Each row of a before or after table is a point. The points were changed in one or more steps. Then noise was added and the rows were shuffled. The steps act on columns, c1 being the first. Name the steps. A step turns or swaps two columns, mirrors them in a line or flattens them onto one, adds a multiple of one to another, or multiplies or shifts one. Angles are multiples of 10 degrees, from the lower column toward the higher: turns from -170 to 170, lines from 10 to 170 but not 90. Use the fewest steps. Two steps may share a column if one is a turn and the other turns, adds or multiplies; they go together, in the order done. Otherwise the lowest column goes first.
In the rows, zero is written as 128.

Before, 9 rows:
[[115 135]
 [174 154]
 [134  75]
 [133 112]
 [185 160]
 [181 180]
 [110 118]
 [120 104]
 [150 117]]
After (9 x 2):
[[134 113]
 [145 152]
 [126 106]
 [121 117]
 [121 137]
 [127  76]
 [152 158]
 [146 178]
 [128 112]]
Steps: multiply c1 by 0.4

Before (11 x 6):
[[130  98 107 109 147 177]
 [121 158 165 178 109 123]
 [124 158  87 170  85 136]
 [183 135 135 149 120 117]
 [121 164 126 131  88 143]
 [125 101 122 130 148 130]
 [136  99 112  76 158 119]
 [132 140 108 129 111  93]
 [120  86 162 140 109 138]
 [152 120 147 113 132 154]
 [117  74 170 170 136 168]]
After (11 x 6):
[[119 120  95 181  92  96]
 [121 116  89 167 181 208]
 [122  97 170 170  86 111]
 [179 124 122 154 119 107]
 [125 137 149 116 161 203]
 [138 145 147  77 166 139]
 [135 114 147 126 107  83]
 [122 101 130 135  82 107]
 [151 132 111 119 135 166]
 [121 140 137 129 161 151]
 [117  93  92 139 161 157]]
Steps: turn c2 and c5 by -70 degrees; add 0.7 times c5 to c6; multiply c3 by -1

Before, 10 rows:
[[176 139 133 139 135 164 137 110 158  80 110]
 [128  93 145 142 132 159 149 143 128  99 117]
 [147 108 140 134 106 158 153 108 116 139 147]
 [133 118 183 132 103 134 154 112  95 117  96]
 [152 115 172 105 105 112 176 165  91 132 128]
 [ 77 157 156 123 119  95 146 166 178 151 154]
 [ 85 171 133 137 122 107 191 138 156 148 126]
 [158 106 117 113 134 128 144  95 129  89 118]
 [155  91 128 116 155 146 133 127 144 148 103]
 [145 106 148 107  82 174 156 115 113 102  96]]
After:
[[160 134 178 116 130 124 143  91 108  47 117]
 [152 167 232  81 100 130 176 166 130 137 127]
 [177  98 196 146 158 150 138 111 130  32 107]
 [157 128 189 146 162 127 133 128  92 169 105]
 [ 86  86 197 129 113 118 190 136 156 167 125]
 [129 140 205 144 150 147 148 142  94  66 115]
 [149 143 200 112 129 164 153 107 116 150 149]
 [146 150 210  61 122 190 158 114 113  74  95]
 [134 161 242 107 112 151 154 112 131 106  97]
 [ 78  72 217 115  96 108 148 166 137 173 155]]
Steps: turn c2 and c9 by 110 degrees; shift c3 by 60; add 1 times c5 to c4; turn c5 and c6 by -40 degrees; multiply c10 by 2

Before, 11 rows:
[[129 204 110 152 120 141 123 123  89 142 138 205 141 158 106 110 135 201]
 [124 102 114 168 119 142 162 124 104 148 152  77 141 145 118 139 129  93]
 [139 127 132 160 111 129 118  96 112  75 153  78 115 147 127  93 125 121]
 [130 116 112 139 139 125 123 126 133  94 140  77 164 137 125  70 116 197]
 [130 162 115 131 138 138 142 102 115 151 113  69 166  98 115 113 126  97]
 [121 117 112 149 126 125 164 105 143  64 157  75 129 150 129 121 159  93]
 [116 118 111 165 133 132 135 100 104  81 146 214 129 142 128 137 111  91]
 [148 111 161 143 125 132 142 101 156 135 152 116 157 111 128 138 136  90]
 [146 123 134  43 129 162 133 118 111 150 138  66 146 154 122  74 116 107]
 [155 105 111 159 115 124 143 128 108 104 110  61 159 133 122 143 151  93]
 [120 101 131 160 130 125 123 128 142 148 108 101  87 138 115 129 132 107]]
After, 11 rows:
[[156 103 109 157 115  64 144 128 106 103 109  61 159  98 102 114 150  94]
 [117 118 109 164 135  70 136 116 107  82 146 213 131 103 103 120 111  90]
 [140 126 134 159 111  67 119 116 111  77 152  76 115 140 111 163 127 120]
 [129 203 110 153 119  81 123 126  90 142 139 205 140 231  68 148 134 202]
 [146 123 134  44 129 103 133 124 111 151 136  66 146 132 105 181 115 107]
 [126 101 116 167 121  81 164 127 102 150 152  76 141 112  94 119 130  93]
 [130 161 113 132 140  79 142 120 115 151 112  68 169  67 102 144 128  96]
 [149 110 160 143 127  73 141 119 157 136 155 116 157  72 154 120 135  89]
 [129 115 113 138 139  66 123 128 131  95 139  77 162 205 129 186 114 195]
 [120 117 112 150 124  63 163 119 142  65 156  75 128 115 145 135 160  93]
 [119 101 131 161 131  64 122 126 141 149 107 101  88 116 127 127 133 105]]
Steps: shift c6 by -60; multiply c8 by 0.4; add 1 times c9 to c15; add 1 times c18 to c14; multiply c16 by -1

Before:
[[140 140  92 128 144 114 123 139  43 136 113 119 134 111 113 129 111 107
  151 104 150 127  93 135 125 125 145 147 142 107 121 121]
 [128 172 144 128 128 123 120 115 119 137 133 147 139 115 116 149 123 106
  133 117 117 137 144 115 120 130 144 154 145 174 138 124]
 [135 146 149 122 143 143 157 120 145 137 138 113 137 139 114 134 102  97
  146 104 145 125 131 145 139 123 136 144 141 125 163 116]
 [149 150 146 221 118 115 133 127  85 133 125 130 107 119 109 138 118 106
  104 132 150 129 143 103 170 134 121  73 145 122 121 119]
 [174 151 134 134 117 123 122 116 152 133 136 133 138 128 126 125 120 119
  150 104 148 129 148 123 124 104 145 147 142 109 123 122]
 [156 132 123 151 123 124 118 107 143 124 142 112 131 131 111 132 100 124
  108 110 121 135 130 136 138 120 141 137 132 110 126 125]
 [146 136 151 140 153 111 121 116 154 137  97 119 106 131 111 125 159 118
  142 118 150 141 143 123 119 134  60 108 132 132 124 123]
 [134 169 141 145 116 153 155 129 117 129 132 131 140 139 134 132 137 111
  136 148 147 130 158 144 122 125 117 146  86 121 124 125]
 [123 146 138 125 115 149 122 122 149 134 138 121 118 138 112 133 109 123
  154 147 120 137 153 144 123 133 120 120 102 111 125 125]
 [139 139 123 121 132 118 128 143 139 137 138 113 100 124 111 159 100 122
  133 134 140 125 132 148 128 126 144 141 100 126 122 126]
 [137 132 129 128 126 148 137 148 148 102 140 129  76 136 128 180 107 115
  138 107 116 130 153 139 139 133 131 150  95 160 119  98]
 [138 138 144 131 118 116 125 117 127 138 142 115 130 114 134 137 100 119
  145 106 117 149 120 117 119 133 138 154 106 126 148 124]
 [127 154 118 136 141 119 139 109 154 130 129 112 136 135 110 124 145  73
  149 122 132 133  89 136 120  68 125 155 114 115 122 126]]
After:
[[123 146 158 125 151 149 107 122 151 126 139 121 117 138 112 133 109 123
  154 129 119 137 153 144 120 133 119 120 102 106 125 125]
 [140 139 113 121 127 118 122 142 142 119 138 113 100 124 110 159 101 122
  134 130 139 125 133 149 129 125 144 140  99 127 122 125]
 [136 132 130 128 116 148 151 148 150 154 141 129  76 135 127 179 108 115
  138 129 116 130 153 139 148 133 131 150  96 169 119  98]
 [146 136 197 141  95 111 134 116 139 111  97 119 107 132 111 125 159 118
  143 118 150 141 144 122 101 135  60 108 133 122 124 123]
 [127 154  99 136 109 119 137 109 167 122 129 111 137 136 109 125 146  72
  149 136 133 133  89 136 109  67 125 155 114 108 123 125]
 [174 151 147 134 147 123 149 116 131 127 136 133 138 129 126 125 120 120
  150 114 149 130 148 124 124 103 145 147 142 106 123 122]
 [135 146 191 122 110 143 161 120 173 115 138 113 137 138 114 135 102  97
  147 146 145 125 131 145 160 122 136 143 140 136 164 117]
 [139 139  20 128 109 114 148 138  23 115 113 119 134 111 113 130 110 107
  151 115 151 127  92 135 127 125 145 147 142 106 121 121]
 [134 170 167 145 147 153 118 128 166 131 132 131 140 139 134 133 137 110
  136 160 147 130 159 144 113 124 117 145  86 115 124 125]
 [150 150 182 221 146 115 126 127  94 127 126 129 107 118 108 138 118 107
  104 134 150 129 144 103 248 135 120  73 145 166 121 119]
 [138 138 176 131 148 115 147 118 112 122 142 115 131 114 134 137 101 120
  145 117 117 149 121 116 104 133 138 154 105 116 149 124]
 [156 132 113 152 135 123 142 108 119 135 143 112 130 131 110 132 100 124
  108 111 121 135 130 135 163 119 142 137 132 121 126 125]
 [128 172 176 127 133 123 136 115 103 119 133 147 139 115 116 148 123 106
  133 116 117 137 144 115  90 130 145 154 145 163 138 124]]
Steps: multiply c3 by 3; turn c5 and c10 by -160 degrees; multiply c5 by 1.6; turn c7 and c20 by 70 degrees; add 1.5 times c20 to c9; multiply c25 by 3; turn c25 and c30 by 20 degrees
